Each row of a before or after table is a point. The points were changed in one or more steps. Then noise was added and the rows were shuffled. The steps act on columns, c1 being the first. What was done? A step turns or swaps two columns, mirrors them in a line or flattens them onto one, adds a multiple of one to another, or multiplies or shifts one. Angles are multiples of 10 degrees, from the lower column toward the higher: turns from -170 to 170, lines from 10 to 170 but not 90. Use the fewest steps. Two steps may share a column if one is a turn and the other turns, adds or multiplies; they go together, in the order done. Otherwise the lowest column goes first.

Before, 14 rows:
0:  0.2 -4.0
1:  6.5  1.8
2: -5.4 -2.0
3: -3.9 -3.5
4: -6.0 12.8
5: -6.6 -2.6
6: -4.9 -2.5
7: -3.3  0.2
8: -2.1 -1.0
9: -6.8 -4.0
10:  3.1 -3.7
11: -5.7 -0.1
12: -0.7 -1.0
13: -3.9 -4.3
After (14 x 2):
0: -0.3 -0.4
1:  0.0 -7.4
2: -0.2  3.2
3: -0.2 -1.7
4:  0.1 -4.1
5: -0.1 -7.9
6: -0.2 25.5
7: -0.1 -8.4
8:  0.3  0.5
9:  0.1 -1.8
10:  0.2 -6.7
11: -0.2 -5.0
12: -0.2 -8.0
13:  0.2 -5.0
Steps: multiply c1 by 0; multiply c2 by 2

Before:
0: -7.2  2.2 -5.7
1: -1.4 -6.8 -4.1
2: -2.6 -2.2  4.8
3: -9.0  6.0  3.3
4:  2.4 -0.5 -1.3
5: -2.3 -4.1  7.6
6:  1.8 -0.5  4.6
7: -3.6 -1.4 -0.8
8:  0.7  4.2 -4.5
After:
0:  1.9 -6.0  1.3
1:  7.6  2.0 -0.3
2:  0.2  4.6  1.8
3: -1.2 -0.5  1.3
4:  8.6  6.3 -4.3
5: -2.4 -0.2 -0.9
6:  1.6 -2.5 -3.1
7:  1.6 -4.3 -3.3
8:  3.0 -1.5 -0.8
Steps: multiply c3 by 0.4; turn c1 and c3 by 160 degrees

Before (10 x 6):
0:  5.3  1.1 -4.1 -1.6 -3.2 -4.8
1:  1.9 -2.2  3.4 -5.4 -2.2 -2.6
2: -8.5  1.4 -3.2  7.2  4.2 -3.3
3:  6.8  6.0 -0.1 -1.5 -1.1 -0.7
4: -2.3 -2.3 -2.2  5.0  0.8  0.2
5: -2.5 10.0 -2.1  7.1 -1.7 -2.5
6:  1.7  1.3  5.5 -1.6  5.1 -8.0
7: -3.7 -5.4  3.3  5.7  4.4 -7.5
8: -1.5 -1.0  5.1  6.6  2.6 -4.5
9:  8.0  5.9 -3.0 -1.0  0.2  4.3
After (10 x 6):
0:   5.5   6.5  -9.3   8.3   1.2  -2.7
1:  10.2  -2.6  -6.5   6.2  -3.6   4.7
2:  -3.1  -0.7  10.0  -5.5  -0.7  -4.4
3:  -1.4  -5.2 -12.5  -2.3  -2.1  -4.4
4:   1.3  -9.5  -9.1  -1.2  -0.1   9.1
5:  -1.2   3.1  -6.9   5.2  -1.2  -1.3
6:  -3.4   5.8  10.1   6.3   2.0 -11.5
7:   0.1   2.0  15.4   7.0   0.2  -5.2
8:   1.7  -9.2  -0.2  -2.3   0.0   4.0
9:   0.5  -1.7  16.5   0.2   4.6  -7.3
Steps: add 0.7 times c2 to c6; turn c1 and c2 by -120 degrees; multiply c3 by 3; turn c4 and c5 by -20 degrees

Before:
0:   4.0   2.1  12.9  -1.2  -1.8   2.0   0.6   8.5
1:   3.0   3.5  -0.9   8.3  -0.1   2.9   3.6   2.8
2: -11.8   0.6  -3.2  -0.1  11.8   2.9  -2.5   2.3
3:   0.2   0.5  -2.1  -0.6   2.1  -2.4   3.0   1.0
4:  -1.5  -2.6  -1.9  -0.8  -0.1  -4.2   1.9   3.8
5:   4.2   4.7   4.9  -1.3  -2.8   1.0  -3.8   0.0
6:   0.1  -1.1  -4.5  -0.9   1.2   2.5  -3.9   1.8
7:   6.8  -2.7   9.5   0.1   1.6  -0.4  -1.8   8.9
8:   3.8   0.0  -1.9  -1.2   0.8   2.6   4.3  -4.8
9:   1.0  -3.1  -5.5   0.2  -2.3  -1.8  11.6  -1.0
10:   4.9   1.3  -4.5   2.3   2.1  -7.5   0.1  -4.2
11:  -4.1  -1.6   4.1   1.4   1.7   2.3  -4.5  -2.8
After:
0:  -0.6   1.6   0.8  -7.0  -4.5   1.0   3.3   3.9
1:   0.2  -0.4   2.0   7.4  -2.5  -3.1  -2.8   3.6
2:  -4.3  -3.1   2.1  22.6  -5.2  -5.7  -0.2  -1.8
3:  -2.2  -6.0  -2.6  -2.9   5.2   0.2   4.1   2.1
4:  -2.6   1.7  -1.8   4.9  -5.7  -2.2 -11.5   1.0
5:  -7.8  -0.2   3.1   1.8   9.4   0.4   1.6  11.2
6:   0.6   3.4   0.2  11.4  -2.2  -4.5  -2.6   5.9
7:  11.8   3.0  11.9  -8.1  -3.2   2.2   2.7   4.2
8:  -4.8  -1.0   0.3  -7.6  -2.1   1.4  -3.8  -3.0
9:   3.2   2.9   1.7  -6.1   4.5   3.2   3.8  -0.9
10:  -1.1  -3.9  -0.5  -5.2  -0.4  10.8  -4.2   4.7
11:  -3.0  -3.4  -1.3  -5.5  12.1   1.4  -1.1  11.2
Steps: turn c1 and c2 by -160 degrees; swap c3 and c5; multiply c6 by 3; turn c4 and c6 by 70 degrees; multiply c7 by -1; shift c8 by 2.0

Before, 8 rows:
0:  -0.7  -7.6  -4.4  -0.1  -4.4  -2.7   1.2   2.7  -5.4
1:  -2.1  -4.2  -5.5  -1.0   0.8   1.2   0.7   3.1  -0.5
2:   2.6  -1.4   5.4  -4.5  -6.5  -5.6   2.0  -1.0   5.2
3:   6.6   3.6   2.2  -1.9  -5.0  -4.5   2.4  -1.0   0.9
4:  -0.9   4.3  10.3   0.6  -1.9   2.1   3.1   1.1  -2.8
5:   3.0   2.5  11.4   6.7  -1.4   4.2  -1.4   5.1  -0.7
6:   5.7  -2.8   0.7  -8.5  -6.1  -2.5  -1.5  -3.5   0.3
7:  -3.4  -7.4 -11.2  -0.1  -7.9   3.0   1.3   0.9  -2.0
After (8 x 9):
0:   5.2  -0.8   0.8   9.1  -4.3  -2.1  -8.6  -3.1  -0.1
1:   6.5   0.2   2.7   5.2   0.3  -4.7  11.3  -0.5   0.3
2:  -0.7  -4.5  -4.6   3.9   1.6  -2.7 -16.2   2.7  -5.0
3:  -2.0  -2.9  -6.5   0.4  -0.9   1.6  -7.3   2.4  -0.3
4:  -3.6  -4.6 -12.1   6.9   3.0   2.9 -14.4   1.0  -1.7
5:   3.1  -1.4   5.6   7.7  -1.0  -6.0  -0.1  -1.7   5.2
6:  -1.4   0.3  10.6   1.9   1.8   1.6  13.2   1.0  -2.5
7:   2.8   2.3  10.4  -1.9   6.3   4.2   4.6   4.5  -1.2
Steps: turn c2 and c7 by 60 degrees; multiply c7 by 2.5; turn c4 and c5 by 120 degrees

Before:
0:   0.9  -3.1   1.9   0.9   2.1  -2.8   1.7  -8.3   0.8   3.9   0.4
1:  -5.3  -0.4  -0.2   5.6  -0.4   0.4  -0.4  -6.9  -9.9   4.7   6.2
2:  -3.8  -0.7  -6.2  -6.2   1.1  -5.4  -2.3   0.9   0.6  -0.7   4.4
3:  -4.8   6.0   0.9  -0.1   4.1  -4.0  -0.1   4.3  -0.1  -1.8  -0.5
4:   4.5   1.0  -2.6  -3.6  -2.5  -8.4   0.4  -2.6   0.5  -1.8   4.9
5:   0.9  -1.6  -4.1  -4.2  -3.3  -7.4   2.9   2.6   0.1   1.0  -0.4
6:  -8.6   2.1   6.5   2.0  11.3   4.4   1.7   7.4 -10.5  -3.3   3.7
7:  -9.7  -3.9   7.9   5.1  -0.4   0.9   1.7  -6.1  -3.6   2.5   7.5
After (8 x 11):
0:  6.6  2.2  7.6  1.9 14.2  4.4 -9.0  7.3  9.5 -8.2  3.5
1: -4.1  0.9  0.5 -3.7 -3.9 -8.5  2.8 -2.3 -2.7 -4.8  4.7
2:  4.0  6.1 -0.2  0.0  4.4 -4.3 -3.8  4.3  0.7 -4.1 -0.5
3:  4.2 -0.6  1.4 -6.4 -2.4 -5.3  0.4  0.5 -5.8 -1.5  4.5
4:  4.5 -0.4  9.6  5.5 -0.4  0.0 -3.9 -6.7  3.0 12.0  6.4
5: -2.3 -1.8  1.3 -4.3 -5.6 -7.7 -3.2  2.9 -3.8  2.2 -0.1
6: -1.8 -3.3 -1.2  1.1  2.8 -2.3 -1.9 -8.4  1.3 10.0  0.5
7:  7.9 -3.6  0.6  4.7  3.4  0.9 -9.7 -6.2  8.8  6.1  7.3
Steps: turn c1 and c7 by 150 degrees; multiply c7 by 1.6; add 0.5 times c3 to c5; turn c3 and c9 by 110 degrees; multiply c10 by 2.5
